Each row of a before or after table is a point. One or more steps were done to the points. Then noise was added and the rows were shuffled. The steps act on columns, c1 being the first. What was done? A step turns or swaps two columns, mirrors them in a line or flattens them onto one, adds a multiple of one to another, or multiplies or shifts one. Angles are multiples of 10 degrees, from the lower column toward the higher: turns from -170 to 170, lines from 10 to 170 but not 90. Use the fewest steps. Two steps may share a column if one is a turn and the other turns, adds or multiplies; they go together, in the order done. Otherwise the lowest column goes first.

Before, 8 rows:
[[ 51   2]
 [-43 -46]
 [ 27  26]
 [  3  20]
 [-25  -7]
 [ -5  21]
 [-30 -34]
 [-29   2]]
After, 8 rows:
[[-45  23]
 [ 25  -6]
 [-37 -11]
 [ -7 -18]
 [-14 -15]
 [ 24 -17]
 [ 44  13]
 [ 60  17]]
Steps: turn c1 and c2 by 150 degrees

Before (14 x 6):
[[ -9 -37  17  15  10   3]
 [ 15  -9 -20 -11 -23   5]
 [ 26  -1  -2 -18 -27   0]
 [ 32 -17 -25 -10 -33  -5]
 [  8   1  -3 -10 -28  11]
 [ -3 -60  16   5  11  20]
 [  2   3  -5 -18 -44   8]
 [-10 -43  -4  34  24  15]
 [  7 -43   4   5  19   0]
 [ -3 -26 -28 -26 -26 -18]
 [  8  14 -12  -5 -32 -13]
 [  6 -48  17  18  25  -3]
 [ -1 -22  -3   4  25  28]
 [ -2 -18  13  -5  40   9]]
After, 14 rows:
[[  8  11  -3   5  30   1]
 [ 26   0  -3  13  29   0]
 [ -1  28  -3   0 -25 -22]
 [ -2   8  14  11 -39 -18]
 [ -8   3  17 -13 -13 -37]
 [  6  -3  17 -13 -27 -48]
 [ -9  15  -3 -29 -29 -43]
 [  7   0   4  -1 -20 -43]
 [ -3  21  16  -2 -12 -61]
 [  2   8  -5  11  47   2]
 [ 15   5 -20   7  24  -9]
 [ -3 -18 -28  21  30 -27]
 [ 32  -4 -25   4  35 -17]
 [  8 -13 -12   0  32  14]]
Steps: swap c2 and c6; turn c4 and c5 by -170 degrees

Before, 10 rows:
[[ 44  43 -31  12 -18  25   0 -12 -14]
 [ 30  48 -47 -43  22  35  31  -4 -49]
 [ 37  29  -9 -19 -42 -17 -25  44  10]
 [ 39 -24 -29 -13  11  -8 -40 -41  12]
 [ 26  54   5 -11 -45 -44  17 -16 -36]
 [ 25 -25  -7  10 -32  21  51  46  34]
 [-34  27 -11   5 -22 -56  20 -22  21]
 [-28  16   6   9  30 -47   4  32 -39]
 [-11  11  12  -6  42 -39  26 -32  33]
 [  2  26   5 -24 -50  32 -14  11   6]]
After:
[[-40 -25 -28 -12  -3   8 -41 -41  13]
 [  7  26   5 -26  49  35  -4  11   5]
 [  4  11  11  -7 -42 -46  13 -31  34]
 [-18  53   5 -12  49 -47   2 -15 -37]
 [-19 -23  -7  10  37   4  54  46  34]
 [-39  42 -31  13  26  24   9 -12 -16]
 [ 24  17   4  10 -35 -45 -11  33 -39]
 [-35  48 -46 -42 -17  23  41  -4 -50]
 [ 36  27 -12   5  16 -59   0 -22  19]
 [-28  29  -9 -19  47  -6 -29  46  10]]
Steps: turn c1 and c5 by 170 degrees; turn c6 and c7 by 20 degrees

Before, 9 rows:
[[-41   8 -33  35 -10 -20  22  23  -8  26  -7  31  18  14]
 [ 15  -4 -27  36   7  39 -35  45   7  -8  33  -9  -4  54]
 [ 18 -31 -13   0 -16 -22 -26 -26  36  26  41 -31   9   4]
 [-26   7   1 -20 -16  -8  10  24  -7  36   1  24 -11  49]
 [-32 -29 -26 -17  -5  -4  -8  40 -34   6   4  -3  21  27]
 [-31 -14 -21 -31 -35  13  12   1  16 -11   1  13  24 -10]
 [ -2  -8 -20 -19  14  35 -45 -15  25  38  -9  33  33  19]
 [ -9 -23  18 -29 -33 -10  17 -10 -15  23 -11   7 -13   2]
 [  7  37  19  22  25   5  10 -10  27   1  12  29  -2  60]]
After, 9 rows:
[[  2   8 -17 -17  15  36 -41 -15  -5  44 -11  33  34  17]
 [-27  24 -21 -33 -35  14  13   0  17   1   2  13  24 -11]
 [ -3  26  19 -30 -33  -8  24 -12 -25   8 -10   9 -12   1]
 [ 26  22 -12   2 -17 -25 -48 -24  10  43  40 -33   7   3]
 [-42   7 -35  34 -11 -19  25  22 -24  14  -7  32  19  14]
 [-18  37 -23 -16  -6  -4 -10  42 -29 -18   4  -5  17  26]
 [ -7 -37  20  22  26   7   4 -12  20  17  11  28  -1  60]
 [-27   0   0 -21 -16  -9  12  26 -31  23  -1  24 -11  47]
 [ 14   0 -27  34   8  39 -49  42  10  -1  33  -7  -5  54]]
Steps: mirror c1 and c2 in the line at 170 degrees; add -0.5 times c11 to c7; turn c9 and c10 by 40 degrees

Before, 8 rows:
[[-16  18  -6   4  12  11   1   9  15  13   0 -16 -11  22 -16  -6   0  -6
   -2   5  18   5  -6   2]
 [ 60 -34 -12  -4 -34 -25 -11 -13  13 -27  10 -22   1   6 -10   9   4  -5
    4  -8  11 -34  -2   6]
 [ -7  20 -14  -4  -1  13  12   7  13 -23 -16  -5  -5  14  -1   6 -10  30
   -3  11  16   6   2  13]
 [ 18  13  -5 -20   2  20  12   9  12   9  24  18 -10  21  -3 -26  22  -3
   10   6  24   7  10   3]
 [-13  18  -9   4   4 -15  15  -8  17 -22  18 -22   8  20   6  -3   3  -9
   -3  -4  25  10  -3  14]
 [-10  13 -10   7   9  -5   5   7   5 -14  24  38 -13   4   5   8  -8   3
   -2  22 -10   7  -6  11]
 [-14  19  -8   9  -3 -17  -6  -9  -4  -1  22  -8  -4  19   5  -7   3 -10
   -8  -5  20 -14   6   0]
 [-14  18  -3   6  13  19  13   4 -16  -7   6  -2  -7 -27  -3   9  -6   9
   -1  21   3  11   0 -19]]
After (8 x 24):
[[-14  11  18  10   1 -18  -6 -10  -5  -2  18 -10  -4  18   5  -7  -4 -10
   -8  -5 -10 -14   7   0]
 [ 60 -46  17  -4  30 -24 -11 -13  13 -27  -5 -21   2   6  -9  10 -15  -4
    4  -8   1 -33  -2   6]
 [-12   8  23   5  -4 -15  15  -8  17 -22  16 -23   8  19   6  -3  -1 -10
   -4  -4 -13  10  -3  13]
 [-10   3   0   6  -5  -5   5   7   4 -13  34  38 -12   5   5   8  11   3
   -2  22  14   7  -5  11]
 [ 17   8  19 -20 -11  20  11   9  12   8   3  19 -11  21  -3 -26 -20  -3
   10   6 -15   6  10   3]
 [ -7   6  20  -4   3  13  12   8  13 -23  -8  -5  -6  13  -1   6  10  29
   -4  11  -4   6   2  13]
 [-14  15   4   7 -10  19  14   4 -16  -8  16  -2  -8 -28  -3   9  10   9
   -1  21   0  11   0 -18]
 [-15  11  17   4 -11  12   1  10  15  13   5 -16 -10  22 -15  -7   4  -6
   -2   6 -10   4  -6   2]]
Steps: add 1 times c3 to c2; turn c3 and c21 by -140 degrees; turn c5 and c17 by 160 degrees; add 1 times c17 to c11
